Each row of a before or after table is a point. One or more steps were done to the points. Then noise was added and the rows were shuffled. The steps act on columns, c1 being the first. What was done? A step turns or swaps two columns, mirrors them in a line or flattens them onto one, adds a multiple of one to another, or multiplies or shifts one. Angles are multiples of 10 degrees, from the lower column toward the higher: turns from -170 to 170, lines from 10 to 170 but not 90. Use the fewest steps. Two steps may share a column if one is a turn and the other turns, adds or multiplies; they go together, in the order done. Otherwise the lowest column goes first.
In the rows, 128 means zero.

Before, 14 rows:
[[ 86 118 158]
 [169 145 115]
 [ 93  78  94]
 [ 58 130  80]
 [ 97  68 119]
 [ 79 118  85]
 [113  71  74]
 [123 132 107]
 [181 124  86]
 [147 116 118]
 [173 171 136]
 [151 130 188]
 [ 73 179 128]
 [ 91  92 105]]
After, 14 rows:
[[130 133  87]
 [101 171  83]
 [ 83 171  60]
 [113 112 109]
 [115  76  44]
 [141 195  31]
 [126 105 248]
 [187 174 128]
 [136  85 102]
 [124 179  43]
 [162  77 143]
 [ 74 152  20]
 [126 170 189]
 [ 75 169 111]]
Steps: turn c1 and c2 by -100 degrees; multiply c3 by 2

Before:
[[ 90  89 163  96 118 158 147 119]
 [172  86 114 128 174 125 109 138]
 [ 92  65  89 166 114 114 195 147]
 [176 173 176 119 127 139 100   9]
 [126 154 161 164 154 115 173 175]
 [144 136 221  21 134  50 160  68]
 [185 193 162 111  91  78  76  89]
 [135 155 192 132 152  48  89 102]]
After (8 x 8):
[[129  98  66 105 110  52  87 115]
 [ 77 113 104 148 132 169 147 126]
 [166  69 113 136  88 109 104  83]
 [145  97 105  94 134 100 184 152]
 [ 79 110  30 172  44  67 164 101]
 [171  99 115 174  87  54  73 106]
 [130 195 116 115 176 149 192 134]
 [145 166 114  88  79 154 113 126]]
Steps: turn c4 and c5 by 120 degrees; turn c1 and c5 by -40 degrees; turn c2 and c6 by -40 degrees; turn c2 and c3 by 140 degrees; multiply c8 by 0.4

Before (9 x 11):
[[ 96  82  81  86  93 163 198  45 165 105  82]
 [ 75 104 211 183 161 178 110  56 162 195 148]
 [140 140  93 147 149 115 108  99 136 141  78]
 [151 112 178 123 150 170 192 116 137  57 189]
 [111 175 121  56 104 178  77 136 117 178 116]
 [ 99  60 155 188 169  59 183  57 203 195 176]
 [148 156  98  54 177  92 153  47 157 132 109]
 [ 94 174 152 131 138 146  59  77 127  74 167]
 [119 182 142 177 151  62 158  84 152 132 105]]
After (9 x 11):
[[ 76 110 124 213 119 194  77 138 140 151 104]
 [ 70  76  81 139  82 108 197  45  92 173  91]
 [169 171  96 176 109 133 152  47  98 182 180]
 [167 211 142 101 106 140 159  84 104  90 150]
 [148 151 153 142 176  33 184  56  54  39 169]
 [ 40  74 208 145 146 132 111  55  94  39 160]
 [ 82 133 150  85 168 177  59  76 129 160 138]
 [149 143  91 125  79 132 110  99 120 108 151]
 [121  84 178  76 188 134 191 115 118 177 148]]
Steps: add -0.7 times c6 to c1; turn c2 and c6 by 60 degrees; turn c4 and c10 by -130 degrees; swap c5 and c11; multiply c9 by -1
